Each row is a point. Each copy is the shape, with its points in the same order, stretched, turned, moved and blurred by noise. Say if it was mirrored as well.

Shape, 7 rows:
[[ 19  21]
 [-15  26]
 [ 11  10]
 [  9 -79]
 [-12  26]
 [  7  20]
 [ -1 -29]]
Copy 1:
[[ 14 -22]
 [-21 -33]
 [ -1 -18]
 [-35  95]
 [-12 -43]
 [ -3 -22]
 [-31  32]]
Copy 1 is: mirrored
Copy 2:
[[ 33 -17]
 [  8 -36]
 [ 23 -15]
 [-16  57]
 [  5 -37]
 [ 23 -24]
 [-10  16]]
Copy 2 is: mirrored

Shape, 7 rows:
[[ 12 -43 -30]
 [ 69  19  -2]
 [-21  45 -12]
 [ -2 -11 -12]
 [-15 -71 -42]
 [-13 -41   0]
 [-20 -32  60]]
Copy 1 (7 x 3):
[[-18 -49 -43]
 [ 68  -9 -51]
 [ -5  55 -21]
 [ -3 -13 -30]
 [-53 -68 -34]
 [-28 -41  -7]
 [  2 -17  47]]
Copy 1 is: only turned
Copy 2, 7 rows:
[[ 40 -31  24]
 [ 32  38 -67]
 [-27 -37 -60]
 [ 11 -25  -8]
 [ 35 -56  49]
 [ 15 -23  36]
 [-25  29  53]]
Copy 2 is: only turned

Shape:
[[-48  -6  13  40  56  20]
 [ 13 -72 -14 -47  35 -39]
 [-36 -24  16 -36  15  15]
 [ 14 -31 -13  -8  17 -55]
 [ -1  11   6  27 -25  -5]
 [ -4 -46  20  22 -24   3]
 [-50   6 -30  10 -23  -2]
 [ 35   4 -35 -35 -10   1]
 [-53  10   4 -41 -21  17]
 [  3 -11  -7  38  43  20]]
Copy 1:
[[  6  95 -33  29  34  -8]
 [ 14 -34  41  60 -36 -23]
 [-28   1   2  11  -4 -42]
 [ 39 -21  32  27 -12 -11]
 [ 17 -17 -31 -24  22 -13]
 [ 14 -32 -52  29  23 -57]
 [ 16   8 -33 -39  -5 -52]
 [  4 -57  13 -19 -50  16]
 [-34  -4  -1 -35 -10 -65]
 [ 14  39 -32  32  11  22]]
Copy 1 is: mirrored
Copy 2:
[[-19 -10 -13  20   9  89]
 [ 37  12  88  32   3  40]
 [-40  14  63   5 -10  54]
 [ 32   6  40  40  14  -5]
 [ -5   0   0  11 -18 -20]
 [  6 -24  26  14 -55  19]
 [-36  39  22  44 -23  -2]
 [  7  48  46 -10 -13 -11]
 [-74  33  57  12 -18  15]
 [ 17   6 -17   2   3  63]]
Copy 2 is: mirrored

Shape:
[[-31 -25  -6 -15   4  -4  17 -18]
 [-52 -22  37  15   1 -36   2 -34]
 [ 25  -7   7 -14   9  11  42 -37]
 [ 14   3  -5   4  -6 -17 -40 -22]
 [-17  25  -2 -22  14   3  30  36]
 [ 48 -25  19  42  31  -3 -40 -16]
 [-16 -67   8  30   8   0  43  15]
 [-19   2   5 -55  30   6 -58  40]
 [-16  -3  76 -31 -46  -6 -35 -67]
 [ 22 -22  48 -20 -26 -30  -2  27]
 [ 34  39 -26  33  -1  32  17   7]]
Copy 1, 11 rows:
[[ -3   6   3 -13  54 -20 -18  -6]
 [ 57 -13  42   5  56 -34 -20 -27]
 [-23 -26 -33   5  27 -20  12 -17]
 [ 24 -10 -12 -25   5  23  15  -5]
 [-22  34 -17 -23 -14 -40 -43 -45]
 [ 30 -60 -49 -33   2  40 -11 -24]
 [  2 -16 -37  11  48 -20 -74   2]
 [-25  14  12 -92 -36   2 -45 -31]
 [ 29 -54  88   4  13 -27  35   0]
 [ 13 -32 -12 -25 -44 -34 -34  21]
 [-17   7 -49  10 -12  25  -3 -39]]
Copy 1 is: mirrored
Copy 2 (11 x 8):
[[ 11 -38  10  -8  15  -9  40  22]
 [ 40   4  47   5 -14 -44  30  26]
 [  4 -30 -31 -22 -25  -5  89  -5]
 [ 17 -11 -17  -4  -1 -15 -16 -38]
 [-36  21  -1 -20  12  22  35  23]
 [ 68  -2 -12  -1 -27  14  11 -55]
 [ 30 -22  18  50 -17  34  61  29]
 [-20   5  49 -50  27  45 -43 -16]
 [ 24 -35  39 -29 -74 -48  -6 -12]
 [-25   1  36  23 -41  17  28 -34]
 [ -3   1 -70 -12 -18  19  14   9]]
Copy 2 is: mirrored
Copy 3 (11 x 8):
[[  6 -11   7 -12  -6  24  -4  -5]
 [-18 -41  56 -36 -46   1  -5 -16]
 [ 16 -14  -1 -30  42  37  21  -4]
 [ 39 -49   0  11  -6 -18  12 -13]
 [  5  42   1  -7  38 -21  -9   5]
 [ 17 -95  11   4  25 -12  -9 -46]
 [-61 -54  21  -4  34  38 -28 -13]
 [ 79  27  32  47  -4 -17 -34 -40]
 [ 47 -30  64   3 -39  37  72 -44]
 [ 14 -37  56  27  30  16  33   1]
 [ -5 -11 -72 -14  61 -29  20  -4]]
Copy 3 is: only turned
Copy 4:
[[-15 -25 -21   8 -26   9 -22  19]
 [ -6 -54 -34 -10  -8 -24 -18  -2]
 [ -8 -20  16  -2 -12  49  -6 -30]
 [ 22  -1   9  46  -8 -19   8   2]
 [-13  -4 -10 -37 -43 -15   7  24]
 [ 26  -6  71  29  29   8 -20 -39]
 [ 13 -35   0 -39  20  36 -53  16]
 [ 11  26  12  16 -63 -58 -38  26]
 [ 14 -19 -58  40 -39 -33 -12 -63]
 [ 54 -14  -3 -10 -33 -17  -9 -17]
 [ -2  21  12  -1  26  18  41   2]]
Copy 4 is: mirrored
